Every row gives one point. Two turns around zero, p and q, are shown by what they do to some points. Where does a point land after both, in the order given? Backwards means that the second turn is done in reverse. Each puzzle has new turns, and all numbers are rounded.
In the rows, zero is written as 128.

Turn p:
[155  74] -> [183 102]
[ 94 164] -> [ 79 135]
[135 146] -> [122 146]
Turn q:
[106 132] -> [109 140]
[168  81] -> [148  70]
[110 170] -> [127 174]
Where do these land?
p, then q: [ 87 118] -> [ 91 107]
q, then p: [145 146] -> [139 150]
p, then q: [147 138] -> [143 143]
q, then p: [ 72 139] -> [ 71 123]
q, then p: [189  99] -> [195 117]

Turn p:
[106  95 180] -> [166 130 181]
[ 87  90 112] -> [139  74 147]
[113 139  90] -> [ 99 102 112]
[144 170 137] -> [102 165 122]
[191 146 120] -> [134 169  77]
Turn q:
[181 161 133] -> [182 158 117]
[152 126 105] -> [132 147 101]
[ 45 121 133] -> [ 67 103 179]
[135 104 141] -> [132 104 114]
Where do these land?
p, then q: [ 78 145 128] -> [116  83 153]
q, then p: [101  97 164] -> [173 103 147]
q, then p: [141 104 115] -> [120 104 112]
q, then p backwards: [192 166 104] -> [199 118 160]

Turn p:
[117 106 130 167 110 123] -> [107  94 154 143 128 128]
[107 112 122 151 145 128] -> [107 110 130 131 145 106]
[139 151 129 147 130 152] -> [131 134 122 154 151 146]
[155 110 152 157 137 149] -> [133 109 150 123 167 152]
[ 96 148 135  85 115 143] -> [123 183 133 130 108 113]
[114 111 148 165 159  99] -> [138  86 143 130 151  90]
[132 170 105  94  88 128] -> [134 165 106 149  81 151]
[121 133 104  74 150 138] -> [122 168  92  97 121 117]
[171 111 127 111 118  94] -> [156 104 123  95 101 150]
Turn q:
[120  98 120 142 119 126] -> [116 103 110 136 129 140]
[143 135 126 146 132 176] -> [131 151 141 162 121 160]
[144  99 113 139 106 118] -> [144  95 106 138 130 139]
[141  86 118 158 148 115] -> [118  87 129 142 161 148]
[110 137 129  31 132 124] -> [138 182  91  56 137 114]
[ 91 143 135  91 128 121] -> [109 154 113  94 118 104]
[134 169 116 166 133 125] -> [132 131 157 169 124  99]
[143 159 149 158 131 115] -> [137 118 172 140 116 111]
[125 125 147 121 123 131] -> [126 129 133 113 116 136]
Where do these land?
p, then q: [103 119 130 138 137 145] -> [103 125 139 118 133 111]
q, then p: [117 132  94 113  82 154] -> [108 111  95 160 104 159]
q, then p: [154 131 174 128 147 123] -> [152 157 160 106 142 135]
q, then p: [100 142  86 133 108 130] -> [115  94 105 156 106 118]
p, then q: [135 145 159 152 141 125] -> [135 112 160 132 149 144]
p, then q: [134 127 154 124 135  94] -> [160 108 134 110 133 139]
p, then q: [163 133 125 120 159 121] -> [151 143 116 132 163 140]
p, then q: [151 101 157 163 140 112] -> [124 111 138 100 152 172]
q, then p: [ 94 122  74  81 102 148] -> [106 124  56 157  99 131]

Turn p:
[ 81 122 125 148 115 132 142 141] -> [102 114 112 159 125 132  96 123]
[151 127 125 199 148 111 158 147] -> [135 181 135 153  96  86 101 105]
[124 164 124  40 128  99 138 136] -> [137  93 131  83 138 137 128 209]
[160 127 174 136 195 101  71  80] -> [107 174 183  85 185  97 171 106]
[160 186  72 129 130 157 102  97] -> [170 145  57 101 153 108 163 126]
[128  64 134 125 171 133 122 117] -> [139 148 180 149 163 158 123 108]
[115 144 176 158 105 194 142 129] -> [ 75 145  97 159  90 155 164 112]
[120 127  66 110  45 123 172 122] -> [180  53  86 166  95 119 118 146]
[139  97 150 175 123 130 126 172] -> [115 150 149 134  86 135 101  83]
[102 122 134  60 119 100 106 139] -> [119  77 149  90 150 152 114 161]
Turn q:
[149 118  92  73 123 114 147 163] -> [119 112 140  61 129 109 122  92]
[ 98 160 189 127 112 175  91 102] -> [174 132 107 180  71 157 106 144]
[107 168 169  88 133 158 134 103] -> [160 134 106 128  57 127 130 146]
[ 96  76 121 165 168 114 104 112] -> [ 96 183 157 151 156 164 135 142]
[108 172 137 108  84 109 171 187] -> [137  44 154  94 105 113 118 152]
[215  96 100 131 151  62 129 172] -> [ 79 127 163 115 185  52 124  70]
[127 131 112 164 145 166 112 133] -> [160 151 121 140 164 136 114 146]
[119 120  92 170 159 105 129  83] -> [ 86 166 104 138 166 134 147 160]
[155  77 110 155 132 114 172 128] -> [113 129 148 122 176 120 184 110]
[105 161 159 100  72 163  90  96] -> [156 102  81 154  71 170 100 118]
Where do these land?
p, then q backwards: [ 76 110 122 155 103 105  70 107] -> [182 115  99 130  79  89 112 154]
q, then p: [109 134 133  75 154 172 161  94] -> [166  97  96 116  82 131 151 171]
q, then p backwards: [156 100 173  89 103 123  77 114] -> [130  85 133 195  96 150 126 153]
p, then q backwards: [120  97 135 125 132  84 163 175] -> [ 95 149 159 118 141 115  93 176]
q, then p: [149 115 106 145  87 142 105 160] -> [141 157 153 130 172 140 150 102]
p, then q: [136 159 104 181 133 161 168  85] -> [ 96 101 101 124 185  97 135 176]
q, then p: [ 74 130 175 121 163 145 149 144] -> [104 123 128 107  51 141 142 130]
p, then q backwards: [181 119  83 174 181  70 112 168] -> [166 136 120  86 197 175  90 185]
p, then q: [151 189 121  85  96 151 147 105] -> [133  90 152  61 165 118 147 113]
